Each row of a before or after table is a point. One or more steps were done to the points. Then noise was added and the rows were shuffled. The steps act on columns, c1 being the first. What was done? A step turns or swaps two columns, mirrors them in a line or flattens them onto one, adds a multiple of one to another, or multiplies or shifts one. Angles are multiples of 10 degrees, from the lower column toward the higher: turns from -170 to 170, lines from 10 to 170 but not 90. Use the fewest steps. Two steps may share a column if one is a turn and the other turns, adds or multiplies; they go together, in the order done. Otherwise the lowest column goes first.

Before (8 x 2):
[[ 24  41]
 [  9  39]
 [ 13  -3]
 [-35 -27]
 [-40 -45]
 [ 35  52]
 [-21  69]
 [  6  -8]]
After:
[[  0 -12]
 [ 62  -2]
 [ 45  -4]
 [ 39  11]
 [-59  15]
 [ 48  54]
 [-43  15]
 [  5 -12]]
Steps: turn c1 and c2 by -60 degrees

Before (11 x 4):
[[  6 -27  16  20]
 [ 17  -3   4 -27]
 [-19 -13 -37   0]
 [ -5  13  46  19]
 [ 57  18 -70 -27]
 [ 33 -21 -59 -11]
 [ 58  85 -38 -17]
 [-27 -28 -46 -14]
 [-22  45  39  -7]
 [ -2  17  44  21]
 [  7  -5  47  56]]
After:
[[  6 -36 -68  12]
 [-17   7 -58  24]
 [-59   5  43 -29]
 [-71 -40  38 -22]
 [  9 -81 -38 -38]
 [-44  50  48 -55]
 [-78   8 -47  33]
 [-54   2  46 -31]
 [-41  39  16  -1]
 [-69   9 -38   7]
 [-34 -19   1  28]]
Steps: shift c1 by -50; multiply c4 by 1.3; turn c2 and c4 by -140 degrees

Before:
[[ 10 -11  33 -22  -6  17 -26   2]
 [-17 -31   9  -9 -15  15  -9  18]
 [ 19 -26  17  15  11  27  -5  21]
 [ -5  -9  40  -1 -11  -7 -27  35]
 [  6   2  41 -10  -8  29  35  24]
 [-15 -43   9 -17  95 -15   7  21]
 [-17  87  11   6  22  30 -11  16]
 [ -9 -38  43   9  -2 -42  41 -16]
 [ 13  41   0 -16 -10  -1 -20  28]]
After, 9 rows:
[[-14   6  18  -4  95 -15 -43  23]
 [ 19  -6  33  -3  11  27 -26  18]
 [  5  35  82  -4  -8  29   2  25]
 [ 10 -27  65  -2  -5  16 -11   6]
 [-16 -10  18  -3 -15  16 -31  19]
 [ 12 -21   0  -4 -10  -3  41  31]
 [ -4 -27  80  -6 -12  -7  -8  33]
 [-10  42  86   2  -3 -41 -38 -17]
 [-17 -11  22  -2  21  30  87  15]]
Steps: swap c2 and c7; multiply c3 by 2; flatten c4 and c8 onto the line at 100 degrees

Before, 10 rows:
[[ -2 -16  25  39  40   4 -13  38 -32  29 -36]
 [-12  37 -18 -39 -28 -81 -75 -19  41 -41 -45]
 [  5  13  46  70  16  10  54  18  11  28 -21]
 [  0 -21  22  26   9  15   8 -35 -11  48  -2]
 [ -6   2  15  29  27  57  -7   6  33  18 -37]
 [ 88 -28  30 -40  17 -42 -35 -17  87  13 -24]
 [ 16  67   7 -39  17 -54 -42 -46  16 -11 -92]
 [ -4  62  43 -57  26 -68 -80 -25  64   5 -32]
 [-26 -24  55  -4  -3  19  27  13 -11   8 -46]
 [-18  -7  -6   4  22  11  41  32   7  61 -28]]
After, 10 rows:
[[-11  37 -22  57 -27   5 -73   8   6 -43 -54]
 [ 36  -7  -5   5  21   2  44  -3   7  60 -19]
 [-26  57  41  86  22   2 -80   6   9   5 -18]
 [-46  69   9  40  15   1 -40   2 -15 -10 -83]
 [ 38 -14  29 -52  40   2 -11  -5  -1  29 -16]
 [ 16  13  46 -45  14   1  54  -9  49  31 -13]
 [ 27 -24  49  -2  -4   1  28   6  -8  11 -47]
 [-61 -26  34  85  20  -2 -34 -26  41  14 -15]
 [-31 -24  18 -26   9   0   6   9  12  49   4]
 [  5   3  17  -1  27  -2  -5  -1  42  16 -22]]
Steps: turn c1 and c8 by -120 degrees; multiply c8 by 0.4; mirror c4 and c9 in the line at 70 degrees; add 0.5 times c5 to c11; multiply c6 by 0

Before:
[[ 19 -13 -48  -4 -14 -26 -29  17  11   3   9  15   3  -5]
 [ 10 -22 -25  55  -4  -1  10 -11 -23 -27  35 -26  44  25]
 [ 24   2 -38 -28  12  -5 -22   0   6   1  34  -3 -18  18]
 [ 48 -11  -6 -10   0  -6 -44 -18  34 -20  30  15  -5  50]
 [-21 -17   6   8   6 -50  45  22   8  14  19  13  -7 -17]
 [ -3  -8 -13   1  25   4 -23 -23  42  39  39  -8  41  14]
 [ -8 -18 -44   9 -51 -14  -8 -28  -9  12   4  12  -9   6]
 [-22  15 -28  32  16   3 -20  -4  28  12  -7  19  -8 -20]
 [  5 -17   0 -12  49 -19 -52   4  12   7  27  12 -13   1]
 [-21 -10 -34  20  -8  13 -72  30  34 -24  40 -26  13  32]
 [ -5  10 -14  33 -26   3  11  -2 -32   4 -27  34  17  23]
 [  3   8   0  34 -27 -13 -24  10   5  10  40  17  -5   2]
 [ -5  18 -31  38  -3 -67 -14   4 -28 -15  11 -24  -7  11]]
After:
[[-43  -1   9  33  16   3 -23  -5  31   9 -26  20  -9  23]
 [ 20  -1  39  59  -3   0   9 -11 -26 -22  -6 -27  44 -33]
 [  8   7  31  35 -25 -13 -23  10   6   7  19  19  -9   4]
 [-41  13  50  22  -8  13 -71  29  31 -30  -8 -28  13 -31]
 [ -9  21  23  37  -3 -69 -13   5 -29  -9 -21 -21  -4   2]
 [-15  -8  23   9 -50 -15  -8 -28  -7  14 -34  13 -10 -14]
 [-10  23 -17  32 -26   2  10  -5 -29  11 -24  35  17 -13]
 [ -8   0  39   3  24   3 -22 -23  51  31   5  -9  41 -15]
 [-41 -22  16  10   7 -48  45  21  13  13  14  16  -5   3]
 [ 98  27  31  -7  -2  -4 -44 -17  28 -25   9  13  -3 -45]
 [ 38 -12  32  -4 -16 -24 -29  17  12   3 -37  14   4  -4]
 [ 11 -13  27 -10  46 -15 -51   3  13   4  14  12 -13 -13]
 [ 49  13  50 -29  12  -7 -21  -1   5   2 -17  -3 -17 -13]]
Steps: multiply c1 by 2; mirror c2 and c14 in the line at 20 degrees; mirror c3 and c11 in the line at 60 degrees; turn c9 and c10 by -10 degrees

Before:
[[ 11 -24   6  -8  16  16 -19 -17 -10 -13  22  -1  -2  -8 -25  10  -1   5
    8   0]
 [ -3 -25 -18  26  14  39  -2  20  -4  -6 -13 -11   2  -8 -18  -6  -8  16
   14  -2]
 [ 33 -13 -23  18  13  -2  19  18 -25  30  16 -17  10  -7 -26   4 -17  13
  -32  26]
 [ 16  11 -22  20  18  -6   5 -22 -18  24  -6  19  30  -2 -36  25 -21 -16
  -38  -7]
 [-22 -35 -25 -13 -32  -1  21  27  15  10   1   4  22  26 -30   7  12 -15
  -26  23]
 [-10   8   2 -28  15  -2   8  25 -12  27 -13  -4  23 -11  13 -11  29 -31
  -29  21]
 [  7  -3 -31  11 -29   1  -5   7 -21  -5   4  30  15  -3   6 -28  -9  -2
  -15 -19]
 [-10 -29   3  14 -22  -7 -17 -25  17 -19  -2   6 -12  -6 -31 -27 -11  -2
  -31   3]
 [ 15   1 -15   4  20  38 -17 -10  -5   8  39   0  25  19  16  19  28  -5
  -20   8]
 [ 10  16   2  -7 -28  33  -1 -17  14   7  10  16  15  19  10 -29  32 -25
   11  -4]
 [-11  11   2 -25   6   7   9 -10  -7  25   0 -12 -11 -15 -17   4  31   5
   11 -13]
 [ 12  -4 -11  -7  21 -10 -19  29 -10   1 -10  10  -9  -2  -1   3  -2  17
   -2 -14]]
After (12 x 20):
[[-10  -1  -8 -28  15  -2   8  25 -13  27 -13  -4  68 -11  13 -11  88 -31
  -28  22]
 [  7 -28  13  11 -29   0  -6   7 -21  -4   4  30  46  -2   7 -28 -27  -3
  -16 -19]
 [ 17 -24  -3  20  18  -6   4 -22 -18  24  -6  19  90  -2 -36  25 -63 -16
  -39  -7]
 [ 33 -18  20  18  12  -2  19  18 -25  30  16 -17  30  -7 -26   4 -51  13
  -32  26]
 [-10  13  27  14 -22  -7 -17 -25  17 -19  -1   6 -36  -6 -31 -27 -33  -2
  -31   2]
 [-10  -2 -11 -25   6   7   9 -11  -7  25   0 -12 -33 -15 -17   5  92   4
   11 -14]
 [ 15 -14   4   4  19  37 -17 -10  -5   8  39   0  75  19  16  19  84  -5
  -19   9]
 [ -3  -9  30  26  14  38  -2  20  -4  -6 -14 -11   6  -8 -18  -6 -24  16
   14  -2]
 [ 11  14  21  -8  16  16 -19 -17 -10 -13  22  -1  -6  -8 -25  10  -3   6
    8   0]
 [-22 -11  41 -14 -32  -1  21  27  15  10   1   4  66  26 -30   7  36 -15
  -26  23]
 [ 12  -9   7  -7  21 -10 -19  29 -10   1 -10  10 -28  -2  -1   4  -5  17
   -2 -15]
 [ 10  -3 -16  -7 -28  33  -1 -17  14   7  10  16  45  19  10 -30  96 -25
   10  -4]]
Steps: turn c2 and c3 by -110 degrees; multiply c13 by 3; multiply c17 by 3
